Each row of a before or after table is a point. The points were changed in one or more steps. Then noise was added and the rows were shuffled. The steps act on columns, c1 being the first. What was done? A step turns or swaps two columns, mirrors them in a line or flattens them onto one, adds a multiple of one to another, or multiplies or shifts one. Angles are multiples of 10 degrees, from the lower column toward the higher: turns from -170 to 170, lines from 10 to 170 but not 90. Use the fewest steps. Two steps may share a column if one is a turn and the other turns, adds or multiplies; they go together, in the order done. Otherwise the lowest column goes first.

Before (12 x 2)
[[  7 -25]
 [ 92  74]
 [ -5  50]
 [ 13 -58]
 [  4 -81]
 [ -9 -25]
 [-39 -76]
 [  3  -8]
 [  6 -29]
 [ -9  36]
 [  8  -2]
 [ 10 -10]]
After (12 x 2)
[[121  -1]
 [-10 -24]
 [-28 -56]
 [-81 -31]
 [-14 -25]
 [-23 -12]
 [  7  -9]
 [ 16  36]
 [ 28  42]
 [-47 -62]
 [ -1  -8]
 [  2 -16]]
Steps: turn c1 and c2 by -40 degrees

Before (12 x 4)
[[  2  29 -22  23]
 [ 18 -17  24   0]
 [  5  39 -17  26]
 [ 16  52 -32 -23]
 [ 34  31   2 -13]
 [ 12 -19  14  -6]
 [ 27  16  14  -4]
 [ 12  18  -4 -12]
 [ 26  25 -48  -8]
 [ 18 -21  19  21]
 [  0   7  18  -7]
 [ -2  29  21 -54]]
After (12 x 4)
[[  33   29    4  -21]
 [   2    7   46  -12]
 [  16  -20   47   32]
 [   1   27  -56   38]
 [  27   15   35   -4]
 [   6   38  -41   41]
 [  19  -19   57    0]
 [  23   24 -121  -13]
 [  -5   27   50  -86]
 [  12  -22   34   -9]
 [  12   18   -7  -20]
 [  16   52  -82  -35]]
Steps: multiply c3 by 2.5; multiply c4 by 1.6

Before (8 x 8)
[[  1  13 -44  22 -17   2  13  44]
 [  8  -3   2  40 -17   4 -48   3]
 [-40 -78 -66  52  30 -24  24 -50]
 [-64 -35 -68 -48  23  12 -56   3]
 [-73 -18 -40 -14  -7  -4   1 -43]
 [-34 -39   8 -41  37  44  -9  37]
 [ 20  -6   1 -48 -22  25 -22  24]
 [ -3  19   1 -39  11 -28  21  36]]
After (8 x 8)
[[-37  83 -65 -39 -30  41  27 -42]
 [-72  46 -41  16  -6  -3   0   3]
 [-63  16 -69  43  64 -28 -57 -31]
 [ 17 -18  -2  35  37 -41 -20 -17]
 [ 11  -3   0 -38 -31   7 -50  -7]
 [  0 -43 -46 -21 -23   5  14 -12]
 [-36 -11   9  25 120 -55  -9 -53]
 [  0 -41   0  45 -12  14  20  -2]]
Steps: turn c2 and c8 by 120 degrees; turn c4 and c6 by 160 degrees; add -1.5 times c6 to c5

Before (13 x 11)
[[ -59   48   10    6  -29   13   38   -3   54  -31  -13]
 [ -24   32  -72  -63  -15   -1    1  -69  -25  -50  -74]
 [ -52  -53   26  -60  -87   25  -28   30  -15   73    4]
 [ -47  -24   50  -71  -60   12  -40   26  -43  -52  -32]
 [  11  -20  -38   50 -105  -27    4   10  -36  -40   15]
 [  26   31  -26   45   11   -6  -15  -51   66   -3  -17]
 [   4   15  -15  -50  -53  -16  -52  -36  -59    5   51]
 [  -3  -50   24    0   20   17  -30  -15  -63   -7  -16]
 [ -25  -29   35  -84   19    4   52   35  -39  -42  -18]
 [ -88   22  -19   21  -22  -77   44   30   48  -54  -66]
 [  -7  -67   32  -17   11   17    9  -72  -27  -16   21]
 [  45   51   43   13  -28  -39   46  -60  -39   23   14]
 [ -73  -10    1   40  -15   10   26   22    2   12  -11]]
After (13 x 11)
[[-10  24  68 -17  60  22   6 -48 -26  -8  18]
 [ 33 -18 -36  40  19  -2 -17 -33  65  -3  -8]
 [-16  29  35 -82   3  22  52  42 -36 -34 -26]
 [-31  45  32 -70 -48  35 -42 -22 -42 -37 -45]
 [-63 -18 -25  23 -49 -38  43   6  48 -84 -93]
 [  5 -68 -46 -65  41  24   5 -62 -24 -43 -79]
 [ 39  47 -47  11  31 -43  47 -63 -41   1  31]
 [-50  17 -44   7 -37  26  38 -19  55 -20 -31]
 [  2  12  52   0  45  21 -33   1 -63   2 -17]
 [-65  -2  10  40 -27   4  29   6   2  18 -34]
 [-50  18  57 -61 -79 -14 -28 -31 -12  78 -14]
 [  5 -39  13  51 -75  -6   5 -60 -35 -46  18]
 [-13 -13 -16 -53   0 -18 -50 -63 -58  -2  49]]
Steps: turn c1 and c11 by 20 degrees; turn c2 and c3 by -80 degrees; turn c5 and c8 by 40 degrees; add -0.3 times c9 to c5; turn c6 and c10 by 30 degrees

Before (13 x 14)
[[   2  -63    1   25   33   47  -54  -44    5  -27  -61  -23   32   -7]
 [  66   12    8   13    3   10  -27  -47   35   41   32   83  -30   18]
 [  31   18    6    6  -41  -23  -12  -31  -28   -4   -4   65    8    8]
 [  58  -21  -21   45    5   79    7    5  -21   21   43  -11   -7  -51]
 [  84  -53   33   99   -5   62   26   15   13   46    3    9   14  -79]
 [ -36  -18  -47   40   31   23  -14  -41   88  -51  -39  -11   59  -24]
 [  64   30  -18  -29  -16  -32   13  -65   26   90   13   37   -1  -12]
 [  82  -86  -22   74  -54   39    3  -21   -3   45   50   -3   -9  -22]
 [  56    8   23  -22  -30    8   15  -13   53   32   20    9    4   28]
 [ -15    1  -55   53   34   64  -16  -29   45  -23 -104    7   66   42]
 [  32    3    8   12   21  -18   76  -73   35   37   33   16  -18   20]
 [ -15  -13  -51   48   73  -19  -22    3   59  -19  -58  -29   40   29]
 [  28  -66   12   68    7   65   12    9    2   72   52   16   52  -33]]
After (13 x 14)
[[  86  -26    4   16  -45   63  -40  102   15  -47    2   10   15   93]
 [  83   38  -42  -20  -92   39  -19   79   -3  -19   50   -4   -9   79]
 [ -15   32  -33    1   35  -20   30   47   60   39  -57  -29   38   -7]
 [  64    8  -24  -47  -38    5    9   15   35  -42   33   82  -30  -17]
 [  32   16   -1  -74  -20  -16  -84   13   34  -13   34   17  -20  -13]
 [  27   15  -30    9  -33   65  -38   69    3  -58   54   17   53   73]
 [ -15   30  -33  -26   -8   65   21   55   45   45 -103    9   64  -27]
 [  64  -29  -66  -66  -57  -32  -44  -31   28  -48   12   35   -2  -15]
 [   2   37    6  -45   -9   46   62   24    3    6  -63  -22   30   53]
 [  58  -24  -27    4  -37   79  -13   47  -21   -3   43   -9   -8   52]
 [  56   14    1  -13  -71    9  -25  -21   51  -33   19    9    2  -24]
 [ -38   -5   -7  -41  -12   23   31   41   85   64  -42  -11   56   31]
 [  33   -6    3  -31  -80  -23   12    3  -29   -6   -4   64    8  -19]]
Steps: turn c2 and c14 by -130 degrees; turn c7 and c10 by 160 degrees; turn c3 and c10 by -40 degrees; swap c4 and c8; shift c5 by -40
